Each row of a before or after table is a point. The points were changed in one or more steps. Then noise was added and the rows were shuffled. The steps act on columns, c1 being the first. Name the steps. A step turns or swaps two columns, mirrors them in a line or flattens them onto one, adds a multiple of one to another, or multiplies or shifts one. Angles are multiples of 10 degrees, from the lower column toward the higher: turns from -170 to 170, lines from 10 to 170 but not 90. Use the fewest steps. Two steps may share a column if one is a turn and the other turns, adds or multiplies; they go together, in the order done. Otherwise the lowest column goes first.

Before (8 x 2):
[[-1.5  4.3]
 [-2.8 -2.7]
 [ 1.5  3.9]
 [-0.1  3.3]
 [ 2.1 -0.9]
 [-2.2 -1.5]
 [-4.5  2.4]
 [-5.5 -4.3]]
After (8 x 2):
[[-3.1 -2.6]
 [-1.0  2.1]
 [ 2.7 -4.6]
 [-4.2 -5.6]
 [-1.5 -2.7]
 [ 3.4 -0.3]
 [ 3.5  1.4]
 [ 4.1 -1.8]]
Steps: swap c1 and c2

Before (13 x 6):
[[-4.5  0.4 -2.9 -4.9  3.3  0.2]
 [ 1.5  1.8 -2.7 -1.3  3.3 -2.1]
 [-0.3  1.4  2.1  2.2 -3.7 -2.5]
 [ 1.0 -2.8 -0.3  3.6  4.0 -1.3]
 [ 5.4 -1.7 -6.4 -1.5 -2.9  1.4]
 [-4.8  4.5  1.2  1.6 -5.0 -2.0]
 [-0.2 -3.3 -6.1 -0.7 -2.3 -4.0]
 [-0.5  1.2 -3.1  2.9 -2.0  1.9]
 [-4.4  1.2  1.2 -2.1 -3.0 -7.9]
 [-4.9 -0.7 -1.0 -3.4 -1.2  0.7]
 [-2.8  1.1  3.8  4.1 -3.8 -6.9]
 [ 0.7  3.6  3.3 -2.3  4.0  2.4]
 [-2.5 -3.0  2.2 -5.1  5.3 -4.3]]
After (13 x 6):
[[ 1.6 -1.7  0.6 -2.1  2.0 -2.3]
 [-3.1  4.0  6.3 -0.9 -1.8 -7.1]
 [-2.7 -5.6  5.0  2.2  2.2 -4.5]
 [ 1.2  3.1  2.6  2.4  1.7 -1.7]
 [-4.2 -1.9  4.1 -1.4 -0.9 -7.8]
 [-5.0 -3.1  2.1  1.3 -0.5  0.6]
 [ 1.1 -2.3  6.6 -3.7  1.5  2.7]
 [-4.8 -5.3  0.4  0.1  0.7  0.0]
 [-0.5  1.7  5.6 -1.3 -1.2 -2.6]
 [-0.4 -0.8 -3.0  3.3 -0.3 -4.2]
 [-0.9  3.0 -0.2 -0.9 -0.8  1.8]
 [ 5.7 -1.4 -4.0  1.6 -0.8  1.5]
 [-4.8  1.5  4.6 -4.0 -2.1 -2.1]]
Steps: turn c2 and c4 by -90 degrees; shift c3 by 3.0; multiply c5 by 0.4

Before (12 x 11):
[[-0.9  6.1 -1.2 -1.1  1.9 -1.8 -1.1  0.4 -4.5  3.7  0.5]
 [ 0.5  2.5 -0.9 -2.2 -2.0  5.3  5.8 -4.1  4.8 -2.4  0.2]
 [ 3.8  1.8  0.9  3.6 -4.0  3.5  2.3 -4.6  1.9 -3.7 -0.5]
 [ 2.2  1.7 -1.9 -3.1 -1.3 -1.3 -1.1  0.8 -1.8  6.0  1.3]
 [ 1.7 -6.1  2.5 -0.6  1.2 -3.8 10.3  2.1 -0.5 -3.1 -2.7]
 [ 2.4 -0.8  3.0 -1.1 -1.0  4.4  4.2 -6.5 -0.7 -2.0  0.5]
 [ 3.0  2.3  0.2 -1.3  0.3  5.0  2.8 -2.8  2.0  1.1 -4.8]
 [-1.8  2.3  1.7 -2.2 -3.3 -0.5  0.6  3.2 -4.4  3.4 -1.7]
 [-2.4 -6.8 -0.9 -1.4  0.2 -3.9  6.0 -1.0 -1.1 -1.5 -4.4]
 [-0.9  3.1  1.5  3.7 -3.1 -1.4  3.9 -1.0 -4.1  7.0  0.1]
 [-1.5  1.3  2.6  1.0  0.6  0.5 -0.8  0.7  0.1  4.1  1.0]
 [-0.1 -7.2 -2.1  0.0  1.5  1.6  8.0  2.0 -2.0 -2.7 -2.1]]
After (12 x 11):
[[-0.8 -0.2 -4.5 -1.3 -1.3  0.3  0.6  0.2  0.0  2.5 -1.3]
 [-2.3 -1.7 -0.6  1.3 -6.4  1.8 -0.6  0.5  4.5  3.2 -0.5]
 [-6.2 -1.8 -1.2  1.8 -0.8  1.4 -2.8  0.4  1.9  2.4 -1.7]
 [ 1.2 -2.9  2.1 -1.0 -1.3 -7.9 -2.4 -4.1 -4.7 -1.6  1.0]
 [ 2.1  3.7  1.4  6.5  5.7 -3.3  0.9  0.6  1.2  1.3  4.6]
 [ 0.7  5.0  3.1  2.3  5.6 -7.7  1.1  2.7  1.9 -0.5  1.1]
 [ 0.5 -4.5  0.9 -3.3  0.5 -3.7  2.8 -4.2 -1.9 -5.3  2.4]
 [ 2.1  4.2 -0.5  8.1  4.7 -7.0  2.3  3.1  0.5 -3.9  1.7]
 [ 0.8 -0.3 -1.6 -1.2  1.1 -5.7 -1.3 -6.4  0.5 -3.9  1.9]
 [-0.3 -3.8 -3.1  1.5 -0.5 -0.2 -2.0  3.9  4.1  2.7  0.6]
 [-3.3 -4.2 -4.6  1.7 -1.0 -2.7  4.7 -0.7  4.0  3.8  0.1]
 [-2.6 -0.7 -0.6 -2.2 -2.2 -5.0 -2.2 -1.2 -1.8 -1.6  5.3]]
Steps: turn c3 and c10 by 150 degrees; turn c1 and c10 by -130 degrees; turn c2 and c5 by -120 degrees; turn c6 and c7 by 120 degrees; turn c4 and c7 by 110 degrees; mirror c8 and c11 in the line at 170 degrees; multiply c9 by -1
